Every row gives one point. The ring and each string are closed loops that go straight from each point to the next, and from the last back to the first. Before rounding, they use only three directions, however many columns there are. Count how often each string passes through the ring. Passing back the other way cancels.

Ring:
array([[ -9,   5, -48,  -2],
       [ 28,   6, -11,  11],
       [ 30,  -8,  27,  21],
       [ -6, -27,  54,  20],
       [-35, -17,  27,   1],
       [-34,  -5, -19,  -5]])
String, 27 rows:
array([[-11,   9,   9,  -9],
       [-19,  11, -43, -11],
       [ -7,  23, -16, -18],
       [ -2,   3, -93,   5],
       [  6,  -7, -86,  16],
       [  2,   0,   2,   4],
       [ 17,  24,  21, -10],
       [ 39,  14, -22,   9],
       [ 48,  -8, -45,  32],
       [ 43, -13, -23,  33],
       [ 43,   3,  33,  16],
       [ 23,  10,  55,   2],
       [ 15,   1,  46,   7],
       [ 10, -11,  30,  15],
       [  6,   2,  52,   2],
       [ 10, -27,  72,  26],
       [  0, -30,  80,  24],
       [ -5,  -5,  62,   3],
       [ -8, -12,  26,   9],
       [-11,   4,  63,  -7],
       [-37, -17,  65,  -1],
       [-56, -41,  14,  13],
       [-43, -10,  33,  -8],
       [-36,   3,  32, -15],
       [-60, -15, -27,  -7],
       [-50, -27, -71,   9],
       [-16,  -3,  -8,   0]])
Times through: 2
